Each row of a before or after table is a point. One or more steps were done to the points. Then noise was added and the rows were shuffled. The steps act on columns, c1 being the first. Write out the steps. A step turns or swaps two columns, mirrors them in a line or flattens them onto one, adds a multiple of one to another, or multiplies or shifts one. Angles are multiples of 10 degrees, from the lower column toward the higher: turns from -170 to 170, lines from 10 to 170 but not 90. Use the fewest steps. Two steps may share a column if one is a turn and the other turns, adds or multiplies; they go together, in the order done. Otherwise the lowest column goes first.
In the rows, 128 means zero.

Before (10 x 3)
[[109 157 153]
 [119 144 128]
 [169 175 128]
 [137 111 134]
 [138 109  78]
 [124  64 166]
 [125 102 124]
 [ 88 102  57]
 [115  83  83]
 [126  99 105]]
After (10 x 3)
[[130  97 137]
 [115 108  85]
 [165 104  71]
 [118 112 144]
 [128  99 116]
 [ 83 177 140]
 [131  70 178]
 [137 145 141]
 [137  89  92]
 [146 159 161]]
Steps: multiply c1 by -1; shift c3 by 10

Before (13 x 6)
[[150 163 144 177  85 161]
 [100 124 116 195 145 108]
 [168 157 143 154 136 113]
 [155  97 143 133 131 175]
 [ 92 170 125 119 171 171]
 [126 177 128 153  89 136]
 [ 90 131 110 128 180 132]
 [ 94 105  80 114 150  84]
 [130 122 104 190  85 164]
 [157 121  84 133 178 148]
 [ 81 178 100 158  81 105]
 [112 163 145 122 180 105]
 [148 105 130 141 151 108]]
After (13 x 6)
[[189  86 148 114 178 127]
 [148 143 119 150  84  79]
 [167 127 128 126 154 152]
 [184 158 135 120 130 122]
 [ 78 149 184 187  79 112]
 [148 167 143 132 183 127]
 [155 134 139 196 146 143]
 [120 123 139 143 172  68]
 [134 121 143 147 172 124]
 [161  98  84 110 134 112]
 [112 105 170 136 149 175]
 [116 161 150 151  86  89]
 [143  97 124 175  81 105]]
Steps: turn c1 and c4 by -40 degrees; add 0.7 times c5 to c1; turn c2 and c6 by -140 degrees; turn c2 and c3 by -140 degrees

Before (11 x 9)
[[122 133 151 132 138  95 139 181 164]
 [155 122 138 100 167 160 144 147  55]
 [142 113 202 134 165 112 151 163 144]
 [190 123  87 158 180 118 176 124 126]
 [157 162 140 158 143 145  80 134 103]
 [109 124 155 123 123 125 147 134 149]
 [191  81 139 137 121 135  55 143 172]
 [167 146 153 112 141 149 123 159 157]
 [179 190 165 130 100 122 107 161  82]
 [143 122 184  99 104  82 165 138 114]
 [175 138 133  87 168  75 150 137 132]]
After (11 x 9)
[[134 153  60 157 154 109  82 124 141]
 [153 191 101 130 151 150 113 105 156]
 [136 162 112 142 176 160 101 125  56]
 [196 117 121 124 118 137 177  69 175]
 [117 177 105 138 134  94  87  87 161]
 [139 163  70  91 138  81  94 140 114]
 [149 184 122 128 188  71 102 130 133]
 [109 164  97 123 132 120 108 131 146]
 [181 166 174 189 140 116  92 158 128]
 [169 203 115 153 119 147 164  92 106]
 [186 228  94 111 107 125 121  89  84]]
Steps: turn c4 and c5 by -50 degrees; add -0.5 times c5 to c1; shift c2 by 40; multiply c3 by -1; turn c7 and c8 by 140 degrees

Before (8 x 11)
[[ 91  98 168 174 156 130 134 134 113 100 140]
 [110  85 151 121 166 154 132 137 177  91 115]
 [131 127 120 106 131 175 130 151 124 145 122]
 [133 116 127 103 112 116 100 118 170 137 163]
 [158 144 148 107 104 128  94 134 156 148 143]
 [115 145 134 144  88 163 141 165 106 129 137]
 [130 147 128 120 115 111 109 120 144 125 136]
 [154 120 144 134 104 114 124 121 118 117 145]]
After (8 x 11)
[[127 156 197 121  87 128 133  90 161  80 130]
 [149 112 189 106 154 142  95 107 147 147 132]
 [143 138 178 133 154 137 124 133 118 118 134]
 [101 150 248 174 106 112 135 144 126  94 150]
 [126 119 127 105 156 129 100  88 141 117 155]
 [135 130 147 144 166 130 141 163 148 143 123]
 [151 113 105 106 121 142 129 144 147 130 125]
 [120 134 127 121 143 125 109 109 128 146 130]]
Steps: flatten c1 and c6 onto the line at 30 degrees; turn c2 and c10 by 80 degrees; multiply c3 by 3; mirror c5 and c11 in the line at 80 degrees; turn c8 and c9 by 60 degrees
